Each row of a before or after table is a point. The points were changed in one or more steps. Then noise was added and the rows were shuffled. The steps act on columns, c1 being the first. Name the steps. A step turns or swaps two columns, mirrors them in a line or flattens them onto one, adds a multiple of one to another, or multiplies or shifts one. Angles are multiples of 10 degrees, from the lower column toward the higher: turns from -170 to 170, lines from 10 to 170 but not 90. Use the fewest steps. Two steps may share a column if one is a turn and the other turns, adds or multiplies; they go together, in the order done. Otherwise the lowest column goes first.

Before:
[[ 27 -49  14]
 [ 33  18  17]
 [-21  25 -10]
 [-11  25  -1]
 [ 23   8  28]
 [-22  42  44]
 [ 20  24 -43]
 [ 43  64   6]
 [  9 -18  34]]
After:
[[  1  28   9]
 [  1   6  65]
 [  1  35 -18]
 [ -1  -1  26]
 [  0  13 -50]
 [  0 -10  24]
 [ -2  17  18]
 [  0  44  43]
 [  0 -43  24]]
Steps: multiply c1 by 0; swap c2 and c3

Before (11 x 4):
[[-41  18  -6  15]
 [-24  -8   7  28]
 [-45   3  -6 -23]
 [-46  -4 -23 -22]
 [  5  27  -2  15]
 [-34 -13 -22  40]
 [  8 -13   9  -9]
 [-44 -12  -9  -7]
 [ 92  -8 -12 -16]
 [-33  -3  -1  -1]
 [-36   9   4  -8]]
After, 11 rows:
[[-13 -33   2 -11]
 [-37 -20  83 -16]
 [  0  66   6  15]
 [ 17  -7 -29   0]
 [  5 -19 -22  28]
 [ 27  45 -32  14]
 [ 31 -30 -34  -7]
 [ 36 -33 -19  40]
 [ 29   9 -38 -22]
 [ 16  23 -34  -5]
 [ 45  -9 -27 -23]]
Steps: turn c1 and c3 by 120 degrees; multiply c2 by 2.5

Before, 10 rows:
[[  7  24  17  23 -24 -16]
 [-78 -69  19   5  17  -3]
 [ 14   7   7  20 -28  25]
 [  6  18 -24   6  24 -11]
 [-18 -18  18  20  31  31]
 [  0  44  -6  -6 -47  17]
 [ 23   7 -18 -53  12   4]
 [  7  33   7   2 -45  22]
 [  2  42 -63  -6   3   1]
 [-19  32  -5 -61  16  17]]
After (10 x 6):
[[-15  11  22 -52 -12   0]
 [ -8  47  -1  -8  38 -34]
 [-26  18   3   2 -20  20]
 [ 10  36   8   7  38 -36]
 [  6   2  11  18  20 -28]
 [ 19 -15 -18  24 -42 -19]
 [ -8  33 -15 -58 -18  -8]
 [ 21 -66 -79   5 -16   7]
 [ 17  25   3  26  29   4]
 [-63  41   4  -7  -3   0]]
Steps: swap c1 and c3; turn c5 and c6 by 160 degrees

Before (8 x 8):
[[-26 -25  -5 -34  54   5 -23 -42]
 [-24  -4  14  17  -5  -7  10  -2]
 [ 25  40   5  26   3 -24  48 -11]
 [-33 -19 -25  25  26  15 -20 -31]
 [ 36   8  -9  24 -16 -23  34  24]
 [-30  33 -31  11  -8  -5  -7  -3]
 [  1  -1 -16   7 -14  -4  48 -11]
 [ 22  10   7  15  10  15  56  25]]
After, 8 rows:
[[-35  46 -55  27  -2  14 -19 -63]
 [ 25 -66 -24  25 -43 -24  48 -24]
 [-30 -61 -61  12 -25  -5  -6  -5]
 [-22   4 -17  17   8  -7  11  -5]
 [ 35 -21 -40  24   6 -21  35  48]
 [ -1  -5 -47   7  12  -5  47 -22]
 [-26  69 -37 -35 -22   6 -23 -84]
 [ 22 -11 -22  18 -19  15  57  50]]
Steps: multiply c2 by 2; turn c2 and c5 by -150 degrees; shift c3 by -30; multiply c8 by 2
